Each row of a before or after table is a point. One or more steps were done to the points. Then noise was added and the rows were shuffled. The steps act on how far a point lies along the listed directions, d1 being the first. Write out the steps. A step turns or swaps two directions, mirrors them in a line or flattens them onto one, adds a multiple of one to another, or multiplies one. Angles are multiples of 10 degrees, from the lower direction toward the higher: turns from -170 to 170, lines from 10 to 170 but not 90. Use the fewest steps. Two steps may share a direction if one is a turn and the other turns, adds or multiplies; they go together, in the order done. Otherwise the lowest direction goes first.

Directions:
(1): [-36 -17]
(2): [ 17 -36]
Before, 13 rows:
[[ 28  34]
 [ 35 -15]
 [ -5  -3]
 [ 31 -30]
 [  9  -4]
 [-36   6]
 [-45  17]
 [ 24  13]
 [  9   1]
 [ 24 -23]
 [-34  -6]
 [ 43 -33]
 [-52  11]]
After:
[[ 22  34]
 [-40   6]
 [-64   9]
 [ 12  -1]
 [ 43  -9]
 [ 55 -29]
 [ -3  -1]
 [ 30 -22]
 [-52  11]
 [ 42 -27]
 [ 23  10]
 [ 11   0]
 [-38  -9]]
Steps: add -0.3 times d2 to d1

Directions:
(1): [ -9 -21  14  11 -60 -15]
(2): [-65   8   6  14   9   7]
(3): [ -1  35  14 -32 -24  40]
(4): [ 13  44 -11  48 -11  -2]
Before:
[[-45  37  24 -40   2  40]
 [ 28 -43  -1   1 -24 -16]
 [ 36 -11  -9  15  12 -26]
 [-19  34  16 -46  -8  61]
 [  2 -12  -8 -22  43  18]
 [  9 -40  -9 -13   5  15]
 [-39  47   4  -9  26  52]
 [ 85 -10   4 -30 -25 -10]
 [ 47 -31 -18  -2 -28 -50]
 [-51  47   1  -3  -3  27]]
After (10 x 6):
[[  2 -33 -19  13  20   6]
 [ 48  23 -31 -15  36 -16]
 [-43 -21  -5  16  24   0]
 [ 40  21 -12 -27  79  10]
 [-26 -30   9 -16  -6   8]
 [-38 -27  23 -14 -25 -14]
 [-58 -10  19   4 -34  17]
 [-31  -6  11  -8 -53   0]
 [ 44  -9 -16   1  30   1]
 [  8  24  -5   5  29   4]]
Steps: turn d1 and d2 by -80 degrees; multiply d3 by 0.4; turn d3 and d4 by -60 degrees

Directions:
(1): [-56 -37 -19  43 -15  34  25  -9   6  15  -5 -17]
(2): [-55  17  30 -41  25 -22  40  -5  12  -2 -23  11]
(3): [ 26 -29  21  22 -31 -43  30 -27  39  10   4  29]
(4): [ 28  19  -6 -17 -26  15  46   5 -31  57 -22 -11]
Before (11 x 12):
[[-38  40  -9 -48  56  43 -75  48 -39 -51   2 -24]
 [ 42  29 -17   5  22  52 -35  28 -25  21   0 -13]
 [ 26 -21  -3   0 -44   4  52 -46   8  86 -23  18]
 [-31  17  11 -41  34   2  21  18 -14  11  26  -5]
 [-23   7  19 -22  25  -2  15   2  13   0 -15   2]
 [ 36 -19  -5  52 -49  -4  23 -17  12  20  11  12]
 [ 25  24  -5 -10  12  21 -41   8  -5 -15   7 -14]
 [-43 -18  -2  37 -15   9  83 -15   5  50 -29  -6]
 [-55 -31  -7  40   3   5  14 -17  55 -13 -10   8]
 [ 33  38 -11 -28  12   2   0  25 -37  12   3 -14]
 [ -9  -9 -19  31   1  23  -7   2  -4  -2  -7 -26]]
After, 11 rows:
[[-10  13  36 -11  52 -22 -24   2  43 -32   1  30]
 [ 18  12  28 -15   7 -28 -12 -14  32 -22   3  14]
 [ 23 -20  -9  27  -6  21 -17   1   8   4   6  -6]
 [-18 -15 -22  31 -28  29  50 -10  19  46 -28  -6]
 [-31  -6   9  10  11 -11  20 -10  21  -9 -16  -6]
 [-38  44   3 -33  13  23  33  13 -31  14 -22 -11]
 [-64  -9 -38  45  18  61  10  13 -26  10 -11 -38]
 [ 32 -51  37  33 -22 -66 -31 -21  70 -50  30  50]
 [  9  13   2  -7  30 -26 -37  13   5 -43  23   5]
 [-51  22 -35 -36  38  70 -34   2 -39  22 -16 -27]
 [ 12 -28 -11  27   4   2 -21   7   8  -6  62   0]]
Steps: mirror d1 and d2 in the line at 10 degrees; turn d3 and d4 by 120 degrees
